Every row gives one point. To make a cloud, some directions were put in groups of two or more. Within a group, all points are equally far from the middle, so they leave a hole (a ring in 2 directions, a hollow ball in 3). The other directions are filled evenly. Then the cloud was stretched, turned, moved and blurred a little. How many holes are there, and how many directions does each take, smallest first?
In the rows, zero is written as 128.

Cloud, 22 rows:
[[ 70 104 131]
 [ 68 134 142]
 [ 75 104 135]
 [130 123  89]
 [145 117  95]
 [102 135  91]
 [129 154  94]
 [159 113 117]
 [132 160 134]
 [120 108 139]
 [103 104 138]
 [123 159 135]
 [180 133 101]
 [ 62 107 129]
 [ 75 149 123]
 [ 54 116 122]
 [112 162 123]
 [ 64 134 139]
 [129 164 118]
 [104 145  94]
 [136 159 135]
 [144 148 143]]
Holes: 1 (3)

Cloud:
[[ 72  99 159 137]
 [105 123 123 132]
 [126 105 150 133]
 [101 109 167 108]
 [ 89 122 115  95]
 [134 172 117 160]
 [109 146 133  84]
 [ 98 100 158 144]
 [111 105 111  65]
 [137 172 122 140]
 [ 91 141 156  85]
 [119 126 154  88]
 [132 131 100 114]
 [126 140 150 128]
 [ 86 131 123 134]
 [163 129 123 142]
 [ 92 158 163 118]
 [126 107 161 111]
 [ 85 149 131 175]
 [161  99  92 143]
 [ 83 146 151 133]
 [ 98 144 135 124]
 [185 160 108 108]
 [ 85  76 147 104]
 [131 170 140 125]
 [ 80  79 147  88]
 [ 71  96 150 128]
 [162 110 136  77]
 [125 154 172 121]
 [ 89  84 157  87]
 [157  82 140 125]]
Holes: 0

Cloud:
[[ 77 140 141 146]
 [135  99 142  93]
 [144 160 171 129]
 [ 93 134 119 164]
 [ 79 145 125  81]
 [120 140  97  90]
 [162 150 131 102]
 [105 117  92 156]
 [ 74 109 134 115]
 [114 113 121  80]
 [129 149 169 140]
 [103 141 122  75]
 [ 75 163 110  84]
 [120 106  96 166]
 [149 140 122 160]
 [ 74 142 133  89]
 [138 160 110 148]
 [ 85 123 151 115]
 [163 140 158 118]
 [ 77 118 110  93]
 [157 146 139 156]
 [162 100 104 109]
 [122 133 152 163]
 [115 107 102  84]
 [ 80 160 114  79]
 [121 157 104  86]
 [140 151 166 145]]
Holes: 1 (3)

Cloud:
[[160 120  73  84 124 154]
 [171 101 129  97 138 164]
 [129 108 121 123  89 172]
 [105 151 114 150 154  68]
 [154 129  99 174  86 139]
 [129 101 144  72 150 154]
 [106 119 131  88 149  75]
 [164  88  86 149  89 122]
 [132 101  92 135  87 150]
 [130 141  96 155 150  78]
 [124 141 145 141 142  69]
 [103 107 151 154 107 109]
 [156 130  90  77 147 108]
 [156 146 128 109 155 138]
 [131 100 144  65 149 134]
 [110 136 146 178  97 110]
 [168 130  86 160 106 151]
 [170 153  94 134 109 157]
 [142  97 125  65 152 150]
 [128 172 144 124 103 107]
 [ 85 160 114 138 132 140]
 [126 159 124 105 168 139]
 [128 137  86 130 152  63]
 [169 123 122 133  86 174]
 [100 110 143 115 129 163]
 [134 153  81 167  93  80]
 [114 101 119 146  82 110]
 [179  92 124 107 115  96]
 [143  96  59 130 100 107]
 [132 104 130 134 145 153]
 [117 173 135 117 115 135]
 [ 97 143  91 138 166 106]
 [123 156 146 115 152  79]
 [113 166 138 117 163 143]
 [112 146 131  81 163 122]
 [108 159 125 149 160 138]
 [166 148  92 120 106  85]
 [189 101 125 101  88 138]
 [106 150 130  98 117 145]
 [154 127  91  85 103 143]
 [116  87 103 120 145 110]
 [147 144  64 160 105  79]
 [100 127  91 117 166 130]
 [118 140 130  93 102 108]
 [187  99 124  97  87 145]
 [143 124 173 119  82 119]
 [122 113 176  94 127 158]
 [102 160 137  97 159 135]]
Holes: 3 (2, 2, 2)
